Each row is a point. Each copy is the shape, with its points in the same order, turned, moved and blurred by noise. Say if it was mirrored as well.

Shape (8 x 2):
[[ 2.47 -2.18]
 [ 1.03 -1.97]
 [ 1.76 -1.60]
 [ 0.42  3.30]
 [ 1.23 -2.28]
 [-2.95  1.22]
 [ 1.05  2.40]
 [ 0.53 -2.13]]
Copy 1 (8 x 2):
[[ 3.16 -1.25]
 [ 2.10 -2.14]
 [ 2.36 -0.82]
 [-0.69  2.25]
 [ 2.61 -1.73]
 [-3.03 -0.71]
 [ 0.08  1.70]
 [ 1.67 -2.11]]
Copy 1 is: only turned
Copy 2 (8 x 2):
[[ 2.47 -1.35]
 [ 2.13 -0.10]
 [ 2.11 -0.69]
 [-2.88 -0.47]
 [ 2.44 -0.14]
 [-1.94  3.24]
 [-2.21 -1.11]
 [ 2.34  0.60]]
Copy 2 is: mirrored
Copy 3 (8 x 2):
[[ 2.03  1.24]
 [ 0.75  1.64]
 [ 1.64  0.93]
 [-0.77 -3.19]
 [ 1.10  2.06]
 [-3.91 -0.91]
 [-0.25 -2.65]
 [ 0.32  2.13]]
Copy 3 is: mirrored

Shape (9 x 3):
[[ 2.49  1.22 -0.86]
 [-2.73 -1.15 -3.01]
 [ 1.30  3.33 -1.73]
 [ 4.50  2.00 -0.25]
 [-0.06 -0.94 -0.89]
 [-1.33 -0.84  0.44]
 [ 1.43  1.25  1.88]
 [-2.11 -1.63 -1.97]
 [ 0.66  1.84  0.58]]
Copy 1 (9 x 3):
[[ 2.39 -0.99  0.24]
 [-0.09  3.05 -4.18]
 [ 4.22  1.01  0.28]
 [ 3.82 -2.02  1.21]
 [-0.12  0.13 -1.64]
 [-1.43  1.16 -0.65]
 [ 0.37 -0.30  2.11]
 [-1.04  2.09 -3.31]
 [ 1.29  0.61  1.45]]
Copy 1 is: only turned
Copy 2 (9 x 3):
[[ 2.57 -1.29 -1.35]
 [ 0.40 -1.31  4.35]
 [ 4.33  0.06 -0.15]
 [ 3.43 -1.57 -3.45]
 [ 0.14 -1.38  0.91]
 [-0.87  0.16  1.23]
 [ 0.76  0.81 -2.03]
 [-0.40 -1.33  3.19]
 [ 1.77  0.93 -0.84]]
Copy 2 is: mirrored
Copy 3 (9 x 3):
[[-0.32  3.06 -0.31]
 [-3.76 -1.07 -2.64]
 [ 0.57  3.50 -2.70]
 [ 0.83  4.40  0.61]
 [-2.12  0.44 -0.04]
 [-0.76 -1.15 -0.31]
 [ 1.88  0.82  0.45]
 [-3.74 -1.14 -1.10]
 [ 1.39  1.29 -1.08]]
Copy 3 is: mirrored
Copy 4 (9 x 3):
[[ 1.76  2.51  1.30]
 [-1.80 -0.18 -3.07]
 [-0.48  3.59  1.60]
 [ 3.04  3.61  2.68]
 [ 0.68  0.02 -0.75]
 [-0.21 -1.53  0.10]
 [ 1.23  0.09  3.01]
 [-0.88 -0.79 -2.50]
 [ 0.10  0.85  2.35]]
Copy 4 is: only turned

Shape (9 x 4):
[[-1.20  0.27 -1.69 -1.59]
 [ 0.72 -0.49 -1.67 -1.83]
 [ 5.17  2.49 -1.77  0.54]
 [-2.80  0.20  3.84 -1.78]
 [-1.35 -1.38  2.43  0.30]
 [-2.44 -0.47 -2.17 -0.44]
 [-0.85  0.11 -2.11  0.55]
 [-0.10  1.42  2.46 -2.21]
 [-1.80  1.03  3.21  0.60]]
Copy 1 (9 x 4):
[[ 0.03  1.66  1.52 -1.55]
 [ 0.29 -0.08  0.94 -1.43]
 [ 5.13 -2.17 -0.18  1.18]
 [-2.87  2.30 -2.46 -0.23]
 [-2.92  0.29  0.06  1.29]
 [-1.25  2.44  3.02 -0.63]
 [ 0.76  1.55  3.05  0.18]
 [-0.57  1.35 -2.91 -0.52]
 [-1.83  1.86 -1.42  2.31]]
Copy 1 is: mirrored
Copy 2 (9 x 4):
[[-2.28  0.10 -1.75 -1.52]
 [-2.40  1.25 -0.13 -1.95]
 [ 0.48  6.06  1.49  0.49]
 [ 0.96 -3.80 -0.74 -1.04]
 [-1.01 -2.81  1.04  0.52]
 [-3.57 -0.49 -2.11 -0.59]
 [-2.93  0.93 -1.06  0.54]
 [ 1.64 -0.63 -0.19 -1.87]
 [ 1.31 -2.79 -0.49  1.01]]
Copy 2 is: mirrored
Copy 3 (9 x 4):
[[-1.72  2.59 -0.69 -0.13]
 [-0.22  2.68  0.81 -1.00]
 [ 4.34  1.91  0.25  2.95]
 [-1.94 -1.74 -3.44 -3.13]
 [-2.04 -2.36 -0.55 -1.12]
 [-3.27  1.90 -0.16  0.36]
 [-1.82  1.61 -0.11  1.67]
 [ 0.69 -0.20 -2.69 -2.02]
 [-1.35 -2.31 -3.27 -0.53]]
Copy 3 is: mirrored
